Each wall is flat, endless, passes through zero and stands at right angles to its row. A trip goes straight from one point to another. List the walls that it crosses, first one first.

Walls:
(1): [-14   1]
(2): [-8  9]
(3): [-39 -60]
(4): [ 4 38]
(5): [  0 -13]
(6): [-42 -28]
(7): [-17  31]
(8): [ 9 27]
Trips:
[-35  16] to [51 49] -> 3, 6, 1
[ -9 -25] to [ 15 -43] -> 1
[ 22 -11] to [24 16] -> 8, 4, 5, 7
[ 11 -53] to [ 25 -53] -> none
[-26  45] to [49 11] -> 1, 2, 7

Walls:
(1): [35  4 36 59]
(2): [ -2   4 -11  12]
(3): [ 2  5 -5 60]
(4): [-24  44  48 -24]
(5): [ 38 -39 -21 -33]
(6): [ -4  -6 -34  21]
(7): [  4 -35  -6 -17]
Trips:
[-4  5 -4 38] to [18 23 31 14] -> 4, 6, 2
[ 32  26 -53  23] to [-6 11 58 25] -> 5, 4, 6, 2
[47  3 -3 15] to [-27  10  16 -22] -> 6, 2, 4, 3, 5, 1
[ 9 30 -1  6] to [20 37  3 10] -> none
[-1 23 29 -8] to [-15 -26   5  18] -> 3, 7, 4, 6, 2

Walls:
(1): [-39 -53 -16  -7  -1   6 -22 -11   0]
(2): [  9  31 -22 -17   5 -18 -24 -25  16]
(3): [-32 -37 -37  16  18  27  -4 -20 -21]
(4): [-41  -1  -7  10  -4  42   9 -11   9]
(5): [ 14 -18 -19 -19 -14  -2  -5   2  21]
(6): [-12 -30  19  -7  14  10 -11   6   2]
(7): [ -5 -13   6  60  -6   7 -15   5  52]
(8): [ 17 -22   9  -9  15  24 -24 -21 -43]
Trips:
[ 36 -35 -23  36   4 -23  10 -27  43] to [ 16  32 -18   4 -21   0  -7  11   3] -> 1, 3
[-27  -3  46 -11  24  18   3  11  20] to [ -6 -20  28  31 -22   2 -24 -26  16] -> 8, 3
[  6  52  20 -55 -25  30  -2 -11 -27] to [ -7 -12  30  -7  -4 -55 -11 -30  -2] -> 4, 6, 1
[ 24  41  -6   5  -5  10   8 -25  -4] to [ 11 -39  -3  20 -30 -20  11  14  11] -> 8, 7, 5, 2, 1, 6
[ 11  17 -34   1 -21 -11  26  -9 -24] to [ 15  23   9 -26 -15  31  12  -4  24] -> 3, 4
